Every row gives one point. To make a cloud, some directions were put in groups of two or more. Within a group, all points are equally far from the middle, so they leave a hole (a ring in 2 directions, a hollow ball in 3). The other directions are filled evenly. Then the cloud was stretched, turned, moved and blurred a little. How many holes are there, and how many directions does each take, smallest first?
In the rows, 128 means zero.

Cloud:
[[171  92 174]
 [ 96  85  69]
 [133 155 163]
 [134 140 168]
 [119 174 179]
 [147  91 116]
 [185  85 183]
 [142 143  96]
 [103 162  99]
 [133 178 135]
 [131 182 147]
 [ 92 106 107]
 [169 103 187]
 [147 162 155]
 [ 86 131 131]
 [ 97 161 144]
 [ 97 206 144]
 [151 151 116]
 [ 69 136  69]
 [ 54 173 105]]
Holes: 0

Cloud, 31 rows:
[[ 58  98 133 157]
 [101 158 104 177]
 [122  74 129  72]
 [ 88 168 110 107]
 [ 67  87 165 140]
 [115 126  76 166]
 [170 118 157 165]
 [105  58  96 123]
 [157  89  90 150]
 [ 87 126 150 187]
 [116 158  81 114]
 [179  99 124 101]
 [151  84  99 163]
 [ 89 143  77 123]
 [127  78 178  89]
 [126  92 187  91]
 [ 71 103 104  94]
 [136  72  88 110]
 [ 84 123  80 161]
 [ 88 143 172 160]
 [160 121  84 139]
 [114 161 138 180]
 [118  43 144 117]
 [124 121 196 139]
 [167 110  89 129]
 [158 103 188 131]
 [142 114 139  67]
 [143  52 138 152]
 [ 72 102  90 154]
 [130  52 154  97]
 [131  86 106 182]]
Holes: 1 (4)

Cloud, 57 rows:
[[ 91 141  81 133 170 109]
 [156 107  92 148 182 140]
 [183 137  91 173 119 112]
 [137 184  99 131 156  90]
 [200 118 157 120  95 190]
 [132 138 106 203 118 104]
 [197 137 147 107 162 113]
 [165 142  89 144  88 115]
 [191 133 160 155  96  73]
 [161  58 163  73 107 114]
 [151  78  96 198 140 101]
 [128  82 169  90 104 100]
 [158  77 131 107  62 156]
 [182 158 126 137  78  97]
 [170 148 166 113  68 107]
 [129 155 126 203 111  86]
 [132 106 144  61 101 155]
 [109 123  71  92 168 156]
 [141 129 117 189 171  70]
 [131 112 100 133 168 174]
 [156 136 143 167 184  52]
 [154 146 140 105 158 168]
 [153 139 109 139 127  69]
 [153 141 126 145 202  78]
 [161 140 194 161 128  71]
 [152 102 200 152 143 116]
 [151 150 162 141 170  40]
 [113 143 123 159 219  91]
 [103  91 185 122 109 108]
 [153 144 123 168 133  67]
 [113 125  86 172 110 150]
 [113 108 178 118 110 148]
 [161  79 125 143 196 132]
 [197 135 173 135  89  92]
 [129  97  89 123 124 188]
 [121 131 127 144 194 147]
 [147 128 145 100  67 204]
 [183 128 168 100 148  46]
 [109 123  98 118 144  69]
 [197  86 183 114  80 110]
 [139  51 186  97 123  65]
 [106 135  99 157 204 103]
 [185 150 151 152 126 178]
 [164 120 106 103 116  63]
 [158 114 109 158 178 153]
 [126 119 196 113 111 109]
 [131 136  87 121  95 120]
 [ 91  94 124 171 112 167]
 [161 101 176 145  59 110]
 [159  85 103 190 179 127]
 [121 125 192 103 139 119]
 [ 82 120  91 138 150 142]
 [178 129 165 115 106 177]
 [195 125 157 199 133  75]
 [145 181 145 196 138  90]
 [160  97 130 113  86  75]
 [143 114  74 114 188  95]]
Holes: 1 (3)

Cloud, 52 rows:
[[100 130 155 154  88  14]
 [150  92 161 173 168  64]
 [102 209 153  85 127  93]
 [ 85  84  99 111 165  97]
 [205 115 122 126 150 147]
 [180 190 137 147 114 113]
 [131 201 154 131 117 142]
 [122 152 103 101 144 203]
 [120 152  63  99 114 162]
 [101 139 184 116 129  51]
 [150  99 115  65 100  95]
 [ 93 172 100 106 113 167]
 [ 92 127  94 159 167  86]
 [105 134 144 169  73  27]
 [114 181 168 154 185 118]
 [114 163 160  96  70 131]
 [ 88 142 136  40 161 136]
 [145  73 105 140 112 122]
 [133 137 140 194 111  49]
 [111 129 132  69 166 180]
 [110 171 150 116 103 161]
 [ 83  89 112 109 179 132]
 [ 58 169 150  84 135  86]
 [188 120 158 160 132 148]
 [141 106 157 107 138  64]
 [ 78 117 104 123 178 101]
 [150  98 107 130  87 114]
 [ 94  99 165 125 148 168]
 [ 79 152 131 170 122 152]
 [133 203 151 149 143 156]
 [127  80 160 108 111  68]
 [115 115 146 145 119  24]
 [ 81 182 132 104  92 143]
 [126 181 171 155 120  74]
 [106 125 180 151  64 110]
 [ 57 167 155 104 134  85]
 [123 185 167 124 121  65]
 [ 61  75 124 126 113 155]
 [126  85 126 115  59  89]
 [ 91  82 133 139 164 176]
 [157 134 169 121 122 156]
 [172  85 118 129 138 123]
 [132 128 169 101 151 169]
 [194 170 114 154 117 123]
 [120  97 176 119  76 105]
 [113 122 185  98 153 106]
 [ 98 150 178 157  68 104]
 [ 88  82  93  89 142  79]
 [134 147 175  90 164 100]
 [ 75 130  89 153 113  66]
 [153 183 154 120 116 164]
 [102 176 167  80 147  84]]
Holes: 2 (2, 2)

Cloud:
[[ 60 137 145  91  71 147 148 137]
 [155 136 185 123 146 157 109  78]
 [107  93 115  91 127  95 188 139]
 [ 94 163 179 144  72 148 167 123]
 [134 174 177  88 107 132 134 154]
 [ 38 153 121 119 133 128  99 180]
 [106  59 160 120 156 127  61 146]
 [138  91 103 100 209  85 107 112]
 [137 131 117  94 169 177  70 128]
 [109  88 165 125 188 120 172 121]
 [ 87  70  90 108 109 100 107  98]
 [145 138 152 117 155 169  41 149]
 [ 70 125 156  96 153 165  51 114]
 [141  79 190 100 101  87 200 103]
 [111 153 156 147 134 165  67 115]
 [102 178  71 105 155 187 147 130]
 [153 184 163 117 187 132  78 164]
 [209 166 156 116 168 174 120 104]
 [194 168 162 134 141 124 108 143]
 [ 99 101 142 133 125  94 132  47]
 [134 165 124  62 166 126  51 126]
 [ 85 111 170 108 122  80 152  70]
 [110  73 162 123 158 159 182 134]
 [133 166 177  63 141 111 119 116]
 [ 70 124 106  72 124 122 142 148]
 [ 68 139 112 109 175 178 155 161]
 [126 129 205  87  99 101 134  88]
 [134 128 195  91  81 121 111  79]
 [117 172 157  95 130  82 104 130]
 [ 96  87 171 100 168  84 144  83]
 [128  92  82 151 162 144 171  96]
 [173 165 161  76 143  94 108 119]
 [127 162 131 131 162 144  72  85]
 [112 158 166 134  58 132 230  94]
 [ 77 143 100 123 128 136 138 184]
 [ 86  79 138 107 103  94 195 135]
 [116  58 181 101 102  75 158  92]
 [159  60 133 118  81 115 188  90]
 [114 167 126  91 212 149  43 170]
 [112 170 171  66 183 148  96 128]
 [109  60 180 125 183 107 114 112]
 [122 184 115  85 132 126 110 117]
 [125 177 176  97 186 158  88 170]
 [109 176 111 158 145 159  70 132]
 [168  90 110  79 167 109 170 123]
 [ 67 162 150 103  98 160 151  79]
 [178 141 112 121 132 110 196  81]
 [108  55 156 133 180 109  91 105]
 [142  64 145 136 195 102  79 111]
 [146 142 138  83 148 171  67 104]
 [196 171 141  84 146 151 127  99]
 [122 185  84 103 151 188 140 122]
 [ 96  79 131 160 154 124 155  77]
 [101 184 147 113  74 153 190 138]
 [167 117 217 125  93 109 101 106]
 [ 95 116 149 153 134  77 182 138]
 [170  50 154 112  84 115 162 114]
 [139  84 103 150 117  89 147 132]
 [127 180 144  92  93 153 166 153]
 [111  45 172  76 153 101 123  94]
 [ 99  92 120 111  95 117  61 140]
 [ 54 149 118  64 142 134 110 134]
 [119 109 117 131 120  84 211 136]
 [137 156 215 116 159 152 120 133]
 [109 211 108 142 161 190 171 142]
 [124 112 107 119 163 181  94 134]
 [ 88 168 108 127 160 178 147 180]
 [112 164 157 122  87 111 207 104]
 [114 155 128 110 127 164  87  79]
 [135 134 175 116  56 174 130 129]
 [111  60 173  68 124  85 149 136]
 [123 173 168  78 142 140 152 104]
 [117  97 107 101 136  86 143 160]
 [113 112 147  97 153 180  66 122]
 [ 98 168 135  96 209 145  46 179]
 [172 121 117 156 192 124 174 129]
 [132 173 133  94 161  97 126 100]
 [111  61 188  98 124 109 132 163]
 [158 137 146 123 135 203 103 141]]
Holes: 3 (2, 2, 2)

Cloud, 96 rows:
[[ 85  81 189 141  89  97 185  87 163]
 [117  96  83  96 131 131 109 108 128]
 [107 111 187 167  93 173 163 137 168]
 [157 155  56 122 150 150 129 101 124]
 [130 192 177 167 194 168  80 149 115]
 [100  66 183 140  99 109 143 132 136]
 [147  46 104 160 123 154 173 157  97]
 [137 128 191 193 128 161 146 132  82]
 [142 169 160 154 112 128 118  99  80]
 [144 173 102 173 148 112 107 126 177]
 [119  99 166 172  64  58 131 169 164]
 [194 150 162 144 136 147 132 171 166]
 [150 159 189 166 120 156 145  81 145]
 [133 141 130 199  42 124 110  97 160]
 [115  78 189 127 125 123 129 141 142]
 [138  96  90 183 163 178 164 109 164]
 [132  84 204 188 108 108 134 141 180]
 [132  76 134 137  82 168 162 208 133]
 [154 102 159 150 114 113 104 180 128]
 [142 134 106 183  99 173  90  83  84]
 [180 150 127 125  99 102  92 177 151]
 [158 172 175 141 131 129 123 137 189]
 [135 210 103 116 170 135 150  97 154]
 [119 115 113 181  81  97 216 121 195]
 [ 76 132  14 100  93  88 160 127 139]
 [112 100 224 133 169  83 186 141 103]
 [107 121 182 156 108 154 137 123 192]
 [141 155 146 102 175 161 218 159 144]
 [155 122 151 154  61 105 116 165 125]
 [127  79 116 214 104  95 171  56 149]
 [199 157 162 195  98 146 132 113 130]
 [128 111 162 223  68 144 134 129 139]
 [103 160 141 152 100  99  80  89 128]
 [143 158  95  94 117 202 172 116 138]
 [148 180 121 183 122 119 159  67 134]
 [171  56  94 158 127 137 187 140 138]
 [ 94  94 176 179 132 133 135 121 104]
 [ 87 175  77  86 155 107 189 117 142]
 [203 110 104 164 164 131 142 139 107]
 [182  81  97 180 157 106 150 137 124]
 [132 156 126  93  74 113 169 169 143]
 [102 164 180 144 174 157 121 134 141]
 [ 94 159 152 152 163  69 151 154 145]
 [148 140  12 119  66 109 109 132 148]
 [143  95 130 160  86 144  85 193 101]
 [ 73  94 198 111  94 111 178 140 152]
 [134  88 144 161  64 166 181 135 132]
 [123 154  98 142 100 120 190 146 170]
 [109 117  80 144 167 144 182  98 127]
 [129 135 215 147 137 129 155 172 127]
 [112 128 112 185 129 114  84  98 163]
 [186 158 180 193 106 136  68 150 102]
 [144 145 175 193 174 138 118  84  86]
 [120 158  84 152 159  83 102 164  96]
 [168  98 116 117 139  89 131 148 134]
 [109 146  55 107 124 120 141  86  77]
 [129 118  68 168 152  83 150 163 114]
 [ 86 160 104  97 106  86 121 141 179]
 [154 181 164 130  92  85 101 106 100]
 [124 187 115 129 209 210 148  73  99]
 [162 121 168 198 100 103 109  88 122]
 [125 116 205 184 170 149 168 111  75]
 [124 136 132 105 108 165  97 163 178]
 [147 178 138  93  95 158 163 130 147]
 [ 92 118 123 163 121 116 163  79 201]
 [112 142 154 171  84 117 108 169 170]
 [145 164 162 145  98 158  89 161 167]
 [177 110  89 161 162 147 169 115 107]
 [125 172 169 182 133 208 148 121 132]
 [ 74 167 164 115 134  99 119 124  94]
 [183 188 205 207 139 124 107  99 129]
 [159  81 121 114 134 174 162 172 102]
 [131 148 130 156 126 139 210 101 165]
 [162 176 132 101  54 102  89 153 153]
 [156 107 153  59 129 147 162 161 147]
 [123 106 122 122  39  68 164 184 172]
 [138 107 162 223 125  97  88 131 178]
 [125 135 135 115  77 148 123 141  73]
 [178 101 160 165  55 113 160 121 184]
 [160  90 128 183  97 107 159 177  79]
 [147 166  92 118  34 145 117 112 190]
 [136 204  63 133 128  98 117 131 160]
 [191 145  90 110  92 108 124 154 139]
 [134 104 165  87 179 129 144 147  94]
 [200 150 148 147 127 177 165 140 126]
 [141  84  89 155 162 123 160 135 119]
 [131  59  68 167 125  76 196 148 126]
 [ 75 188 118 114 147 158 108  74 117]
 [ 91 209 141  91 154 175 167 109 141]
 [ 87 119 129 189 120  50 118 147 109]
 [113  76 125 138  94  67 169 126  88]
 [130 172 141 231 136 113  66 118 137]
 [162  87 124 126  99  89 124 144 114]
 [128 178 183  88 159 148 194 135 166]
 [163 209  51 119 116 160 121  96  95]
 [105 133 127  84 136 120 106 134 162]]
Holes: 1 (4)

Cloud (94 x 9):
[[105 128 150  98 189 174 190 164 163]
 [162 148 110 110 131 169 169 175 212]
 [110 183 133 137 140 111 169  61  62]
 [155 154 130 133 204 143 150 113 109]
 [ 64 144 120 134 144 133 137 159 173]
 [121 103  95 178 156 138 151 124  79]
 [147 161 124 161 170 124 118  90  57]
 [145 134 182 125 139  96 193  42  84]
 [112  90 129 126 159 121  88 106 136]
 [150  91 130  81 109 162 139  91 113]
 [127 187 153  78 132 148 125 142 201]
 [152  97 132  93  81  92 162 135  91]
 [120 134 126 186 166  76 121  40  86]
 [132 126 167  71 143 173 176  57 143]
 [129 181 128  91 124 146 163  96 182]
 [166 102 117 147 123 125 214 102  93]
 [127 161 153  79 134  74 131 111  81]
 [100  86  90 156 105 166 158 167 197]
 [129 113 104 194 134  86 118  56 101]
 [105 171 175  52 179 185 124 172 169]
 [147  90 163 147 104  83 139  91  90]
 [152 106 120  93 155 162 167 220 217]
 [149  72 137 113 141 142 123 201 141]
 [103 125 185  43 138 149 173 107 175]
 [173 120 111 147 131 148 169 128 183]
 [ 67 131 128  76 139 110 153 130 154]
 [ 82 125 159  72 167 144 209 137 159]
 [142 162 131 122 136 129 214 134 127]
 [106 168 140 144 144 167 110  83  89]
 [113 174 123 134 123  81 150 104 123]
 [ 97 117  88 166 132  90 155  70 118]
 [146 185 103  85 149 159 180 117 117]
 [162  76 134 123 140 119 106 134 105]
 [122 181 156 101 183 174 122  76  99]
 [134  87 149 174 166 129 200 120 111]
 [ 90 155 189  56 161 143 148 105 161]
 [115 120 111 143  95 181 161 114 130]
 [101 127 141 119 193 121 102 107 160]
 [134 143 165 116 108 193 161 192 164]
 [112  88 149 123 133 106 211 171 168]
 [123  45 102  93 131 128 144 126 151]
 [108 109  88  73 159 107 146 118 157]
 [ 87  95 150  87 115 131 127  95 117]
 [110 170 120 120 132  95 184  37 111]
 [112  91 158 135 122  77 145  62  48]
 [158  81  92  95 103 132 188 196 194]
 [151  42 117 138 144  92 178 147 118]
 [126 123 102 144 163  62 158  36  75]
 [174  84 154  88 124 111 159  93 118]
 [134 122 122  74 129 198 186 223 217]
 [136 126  94  85 179 115 155 131 164]
 [120 147 114  82 181 185 166 188 198]
 [165 111 165 137 187 124 168 118 108]
 [ 68 111 117 103 167 117 171  81 101]
 [108  82 162 129 108 122 121 156 177]
 [123  90 148  63 112 117 187 154 199]
 [142 143 185  57 159 106 177 117  99]
 [122  86 146 142 155  87 123 138  71]
 [128  72 127 139 145 173 134 106 136]
 [125  97 101 194 120 134 168 192 129]
 [133 177 113 155 146  94 154 122 102]
 [ 99  99 169 131 120 151 133  91 100]
 [137  99 139 138 159 153 214 107 105]
 [162 164 183 138 157 150 161 111 101]
 [ 85 143 112 118  95 139 168 139 109]
 [123 129 123 104 164 190 162 200 242]
 [140 113 197 122 158  93 164  91 116]
 [171 111 125 109  89 134 135 149 124]
 [136 135 137  38 185 156 159 167 157]
 [101 150 131  54 178 167 180 177 156]
 [ 81 141 154  77 159  90 173 127 128]
 [103 122 153 125 159 167  92 114 104]
 [128 159 103 104 166 126 207 114  99]
 [137  55 133 150 144  76 129 147 107]
 [115  65 101 121 151 169 141 134 137]
 [148 174 159  71 164 139 101  89 134]
 [ 87 110 147 101  78 120 161 123 117]
 [144 169  85 125 160 154 129 120 134]
 [152  78 140  60 122 162 146 150 135]
 [114  64 139 164 145  68 143  77  69]
 [133  93 151 129 111  72 121 115  89]
 [160  74  74 170 137 130 151 143 115]
 [125 148 153  96 131  74 140  65  32]
 [153  89 120 197 106  85 160  74  95]
 [123  93 179 103 164 164 182 136 120]
 [ 98 157  98  63 157 176 164 163 192]
 [172  88 143  94 116 132 134 131 108]
 [ 88 147 161  65 157 124 113 102 148]
 [132 145 151 142 154 110 216  55  89]
 [105  61 134 196 156  78 137 104  96]
 [110 175 163  49 150 179 124 173 212]
 [146 102  84 151 178 105 118 123 103]
 [132 160 170  78 151  69 140  54  75]
 [124  92 104 158 117  78 151  22  73]]
Holes: 3 (2, 3, 3)
